Each wall is flat, endless, passes through zero and stands at right angles to its row. A trip goes straight from one point to another. Which walls does it cross, in order?

Walls:
(1): [ 29 -24   8]
(2): [ 15  -7 -12]
(3): [24 39 -2]
(4): [-13 -25  33]
(5): [-10  18 -14]
Trips:
[ 17  14 -13] to [ -3  -8 -18] => 1, 3
[ -1  -2 -13] to [  8 -12 -60] => 1
[-22   7  -8] to [-22 -18   4] => 4, 5
[ -9  14 -11] to [-21  15 -10] => none
[25 38 -2] to [ 11 -31 -45] => 1, 3, 5

Walls:
(1): [  6  -7  21   9  15 -10 -10  -3 -28]
(2): [ 15  19   7   0 -29 -20  -9 -19  -8]
(3): [  4  19   7  -8 -21  -1   9   5  12]
(4): [ 0 12 13  8  2 38 22 17 13]
(5): [ -4  -9  -2 -28 -10  -9 -23 -27  11]
Trips:
[ 33  22 -13 -17  11  10 -22  12  47] to [  0   1 -23 -12 -47   5  22 -23 -11] => 2, 4
[ 34  -2   3   1  -2  20  16 -14  17] to [-38   1  10  -3  26 -11  11 -30 -15] => 5, 2, 3, 1, 4
[-11 -24   2 -14  -3 -15   1 -20 -10] to [ -2  -9 -32  14 -28   9  22 -45  19] => 1, 3
[  7  24   9  -4  -7  -8  -7  -5 -17] to [  6  11  27 -13  18  -6 -33  -5 -21] => 3
[ -4   4  -8 -11 -11   6  39  -7 -15] to [ -1   6   2  -1  29   2 -14   2 -22] => 2, 1, 3, 4
[ 26  10  32  -5  -2 -11  37  21   4] to [ 26  12  22   5 -12   9 -14   4 -28] => none
[-13  -8 -25 -31  11 -13   5 -16  -6] to [-21 -23 -10  60   4  12 -25   2  -9] => 1, 5

Walls:
(1): [  1  -7  -7  22  34  50  -1 -16  19  18 -13  -5  -5  14  -4   9  29   8]
(2): [-14  22 -36  12 -17  -6   0   9  57 -15 -33 -19  34 -47  15  11  46 -27]
(3): [ -5 -19  -3  30 -22 -12   2  -4  -1   4   0  26   2 -25 -22 -25  17   8]
(4): [  2 -15   4  29   5 -19   6  -3  17  -2   2  -1 -29 -25 -46  24  21  35]
(5): [ -8 -25  25   1 -17  25   5 -11  -9  -5  34  24  37  -4 -10  -1  -8 -22]
Trips:
[-33 -42  21 -21  13 -52 -21   6 -12 -24  13   5   4  22 -13 -10  14   7] to [ 28  -4  18 -17  21  12  25  30   3  21 -19 -37  12 -20  -3 -17  14  43] => 5, 3, 1, 2
[-13  35 -41 -25  -4 -22  15  30   1 -20 -40  15  24 -39  11   2  30 -24] to [-29  14  -1  40 -27 -28  -1  -1   4   9 -16 -19  25  14   0   7 -14  -8] => none
[-23 -24  35  -6 -12 -27 -17  20  10   9   2  -9 -10 -33  -3  27  27  -9] to [  3  -4 -15  21   9  -8 -29  13  -8  17  -4  18  20   7  25  15 -27  12] => 5, 4, 2, 3
[ 14 -19 -11  38   3  -5  19   6  36 -17  23 -23 -14   6  14   1  29  18] to [ 28   9 -14  -9 -11  -6  60 -17  -3   0  -1  18  -2 -20  -4  15  11  23] => 1
[-20  12  16 -22 -11  -5 -23  -1  -1  17 -33  21 -26   1  21 -10 -24 -16] to [  2   9   6   7 -23 -27   0 -14 -37  35  10  -4  -1  18  -9   7  14  24] => 3, 4
[ 12  -6   0 -25   7 -17   5  -4   6  26   3  15  12  20 -10  -1  12 -34] to [-15  10  -6  15 -16  -2   5  58   8  10  -7  -3  10   5  17  46  13 -26] => 2, 5
